Rows are points. Two turns around zero, p and q, are shown by what they do to some points. Where does a point land after both, in the order given? Backwards means that the second turn is done in reverse. Each puzzle has new turns, and all numbers are rounded.

Turn p:
[ -8.7 -14.0  15.7] -> [ 9.8  5.4 19.8]
[  3.3   9.6 -15.2] -> [ -7.0  -8.8 -14.4]
[-21.6 -13.5   1.0] -> [  7.1 -14.0  20.1]
[ 8.1 10.8 12.9] -> [-9.3 16.2 -0.8]
[ 16.3   1.5 -16.5] -> [  4.3  -2.6 -22.7]
[2.5 5.6 2.1] -> [-4.9  3.8 -2.0]
Turn q:
[  2.3  -6.4 -18.5] -> [ 4.3 18.7  4.6]
[-10.3  -6.2  -4.8] -> [-5.4  4.1 11.0]
[-7.9 -9.2 11.9] -> [-15.5  -6.6   2.3]
[27.5 -3.9 -8.6] -> [  7.7  16.9 -22.3]
[-7.0 20.9 12.8] -> [  9.5 -23.5   2.6]
[-4.6  4.9  7.2] -> [-0.6 -9.7  1.8]
Where do these land?
p, then q: [ 5.8  0.5 11.5] -> [ 9.2 -9.0 -0.5]
q, then p: [  5.3   2.8 -27.7] -> [-16.8  17.4 -14.8]
p, then q: [ -5.1 -14.6  15.7] -> [  0.6 -14.4 -16.6]
q, then p backwards: [-5.9 11.3  0.5] -> [-7.4 -9.8 -3.5]

Turn p:
[-25.2  10.6   9.2   3.5  -4.3  16.4] -> [-15.0  18.7   3.9   9.9   6.6 -20.1]
[  7.2 -17.1  -2.6 -10.8  13.8 -11.3] -> [  2.7 -14.9   4.0   8.4  -2.6  21.5]
[ 10.5   3.0 -17.8   0.5  13.0 -13.4] -> [ 11.0 -13.6  11.4 -12.4   8.1  11.2]
[  4.0 -15.8 -15.4   2.4  -6.6  -8.2] -> [22.0  0.7  1.7  3.3 -4.0 10.2]
[ 20.4  -2.6  -8.0 -15.0   6.7  -2.3] -> [  3.8 -21.5   5.4  -6.3 -12.6   7.5]
[-5.2 -3.1  6.9 20.2 -6.7 13.5] -> [  4.2   8.4 -15.6   8.0   9.2 -15.4]
[-1.6 12.2 14.4  4.8  1.7 -0.8] -> [-14.5   3.9  -7.7  -7.1   6.1  -3.4]
[ 11.1  -3.6  -8.6 -13.5   3.2   0.4] -> [  4.1 -13.5   7.8  -1.3 -11.2   4.1]
[-21.2  16.2  21.7   7.9 -20.8   5.7] -> [-18.2  31.8 -10.9  -2.3   0.3 -15.6]
Turn q:
[-6.6 -7.4 -6.0 12.8  4.9 -4.8] -> [ 4.2 11.1 -3.2 12.8  1.0 -5.4]
[  4.1   3.1  -9.8  -1.0  -8.6 -14.1] -> [16.4 -3.4  0.5  3.3 -5.8  8.3]
[  3.5  16.1  20.8 -14.4  12.5  31.8] -> [-37.4  -5.3  11.1 -22.9   2.6   0.2]
[ -4.0   4.2   5.2   1.5 -22.6  -5.0] -> [  7.7  -3.0 -18.5  -8.0  -3.9  10.4]
[-15.7 -11.4 -28.9  -6.9  -6.8  -6.1] -> [29.7 16.8  5.5 -3.8 11.4 -2.3]
[  3.9  -8.2  12.6  -8.5  -2.6 -11.1] -> [  4.4 -15.8  -6.1  -2.0  -4.5 -10.6]
[17.0  8.1  1.0  1.2 21.5 10.7] -> [-20.0  -5.2  20.6   8.8   0.0   2.3]
[ -0.1  11.4  13.2   9.2   2.3 -15.1] -> [ -4.3  -2.8  -7.7   6.9 -22.1   0.4]
[ -2.2 -15.9  -7.9   6.1  -0.6  13.7] -> [-0.8  7.6 -2.1  4.8 21.2 -3.4]
Where do these land?
p, then q: [  3.5 -11.6  -2.1   5.8 -23.9   2.9] -> [ 8.2 -7.2  3.3  4.9 -0.9 24.7]
q, then p backwards: [-12.8   4.1  -6.7  -0.6  13.9  -8.6] -> [ -9.8   2.6  -8.3  -6.4 -15.6   6.0]
q, then p: [  2.9  12.4 -12.2   0.1  12.2   7.7] -> [-18.0   5.9  -8.4   1.4   1.6  -9.2]
p, then q backwards: [ 14.5   4.1   8.0   9.3 -24.0  -9.3] -> [-23.2   7.5   8.0  -0.8 -18.7  -5.3]
q, then p backwards: [  4.6  -8.2 -16.9   4.6  24.5   0.2] -> [-25.3  -3.0 -12.8  -4.7   5.7  11.4]
p, then q: [-9.7 -1.5  1.9 11.1 -0.3  5.5] -> [ -1.3   4.8   6.6   9.1 -10.1   1.5]
p, then q: [  9.8  11.4  18.5  -0.5   3.5 -21.9] -> [  1.8  13.7  12.2 -23.0  13.0  -4.8]
p, then q: [-13.8  -3.9  18.7   2.0 -11.5  15.6] -> [ 10.5  18.6  -4.9   7.2 -15.8  12.3]
p, then q: [  1.1  -6.9  -9.1 -31.8   5.6   7.9] -> [ -4.5  -6.6 -33.4  -1.2   6.8  -3.3]
